Each row is a point. Any point is a mix of the corners, with weights that add up to 1. It lies inside the corners' shape when no weight is negative. Is each point inside? If not, which corners have a negative weight?
(in the rows, 128 means zero)

Corners:
(1): [110 162 109]
(2): [113 152 145]
(3): [ 82  49 170]
(4): [189 177  89]
Points:
[ 89  64 164] -> inside
[135 149 139] -> outside (1)
[121 137 124] -> inside
[145 178 105] -> outside (3)

Corners:
(1): [111 135 124 133 130 138 102 126 146 130 139]
(2): [121 103 150  93 202 133 134 109 134 142 124]
(3): [130 174 144 118 144 148 104 116 133 131 121]
(4): [118 129 140 111 137 118 149 168  98 138 140]
(5): [103 187 164 113 119 109 144 105  94 140 139]
(6): [111 122 151 163 113 119  92 152  94 144 116]
(7): [126 116  74 149 134 144 139 137 130 147 118]
(8): [126 110 130 249 122 108 133 147  78 119 157]
(9): [215 122  95 122 145 123 116 112 179 130 109]
(10): [ 95 102 128 159 113 151 138 118 148 141 132]
(11): [105 105 124 121 130 137 143 135 113  94 119]
(12): [111 129 136 149 160 127 122 126 169 145 103]
Points:
[114 159 148 127 128 117 137 118 108 137 134] -> inside
[126 135 130 149 127 127 125 129 126 133 129] -> outside (2)
[129 129 132 158 136 121 129 129 118 131 134] -> inside
[125 136 131 136 138 129 117 131 124 134 126] -> outside (10)
[122 138 129 135 136 126 127 127 122 132 129] -> outside (10)
[102 127 149 148 139 130 119 124 126 129 126] -> outside (4, 7, 9)
[118 126 133 130 141 127 131 139 120 132 133] -> inside
[124 121 128 125 136 128 121 134 131 137 118] -> outside (3, 8)
[ 98 108 133 158 136 131 133 128 114 130 130] -> outside (3, 4, 9)

Corners:
(1): [127 127 129  50 142 189 112 175 115 164 124  86  87 123  61 134 162  92
 151 127]
(2): [125 136 183  99  92 156  50 147  36 120 104 121 129  97  94 137 143 151
 130 103]
(3): [135 114 104 151 151  86 156 112 138 124 110 100 152 140 207 159 176  72
  99 129]
(4): [102 153 189 109  97 188  57 115  78 207  70 110  99 142  66 194 154 139
 200  64]
(5): [165  52  67 192 164  88 163 102 211 123 193  87 177 107 123 106  30  69
 158 152]
(6): [ 72 159  91 112 102 112 107 118 215 119 133 128 157  83 148 138 173  84
 133 124]
(7): [181 101 157 205 210  91  99 177 111 138 127  99 114 164  59 114  88 206
 107  74]
(8): [120 109 162 142 139 157 106 163  54 185 109 188  50 102  64 139 101 168
 109 112]
(9): [185 106  56 200 203 109 216   7 191  75 180  79 138  79 114 100  65 100
 111 149]
(10): [ 65 166  93  80 147 182  84 131  91 178 121 109 151 128 134 124 164 151
 132 137]
(11): [ 98 130 150  43 123 148  93 111 118 150 100 161 159 161 102 111 132 111
 123 141]
(12): [191 100 150 199 200 103  70 134  49 140 222 154  63 196 100 133  84 184
 161  61]
(13): [ 92 117 144  65  41 132 127 138 177 127 102 109 149 114 158 145 226 177
 124 133]
(14): [145 151 139  82 124 167 123 154 155 160  96 106 113  76 194  73 154 126
 152 122]
(15): [182 109 239 204 222  78  99 167 101 118 171 146  55 149 131 171  37 142
  88 112]
(16): [ 91 123 113 163 178  71 197 134 206  21 121 111 129 145 172  87  85  92
 138 110]
(17): [ 62  82 131  47 135 149 114  87 185 119  98 107 147  59 139 113 189 107
 112  99]
(18): [179 115 102 187 188 216 147 106 161  92 162  82 194 113 108 129  53 114
 175 135]
(19): [108 123 104 120 190  54 210 113 178  81 142 120 163  72 164 140 140 131
 183 146]
(20): [123 165 182  64 117 151 102 170  97 172 127 161 119 129  94 139 157 159
  97  12]
(21): [ 68  94 178 119  93 204 135 145 107 162 135 106 115 107 118 114 222 116
 145  93]
Points:
[123 130 136 111 134 136 129 133 145 133 125 117 129 107 138 121 145 131
 137 110] -> inside
[103 119 129 100 115 160 122 119 138 136 123 117 134 112 122 120 153 112
 136 112] -> outside (7, 15, 19)
[115 126 123 124 158 117 144 124 143 112 132 115 138 109 135 126 129 127
 145 123] -> inside
[122 114 133 121 140 131 121 125 133 130 133 116 132 126 114 135 134 126
 132 116] -> outside (14)
[120 115 139 130 148 137 117 144 126 132 133 120 126 118 131 125 133 129
 134 122] -> outside (4, 9, 20)
[124 124 117 108 142 128 117 121 135 134 133 122 126 109 108 116 123 136
 144 110] -> outside (3, 15, 18, 21)
[109 128 115 108 125 161 102  98 128 138 127 132 155 125 113 131 124 126
 126 104] -> outside (1, 7, 14, 15, 19, 21)
[107 135 171 102 137 143 106 141  97 138 113 134 120 122 139 141 151 146
 137 100] -> outside (1, 5, 6, 7, 9)
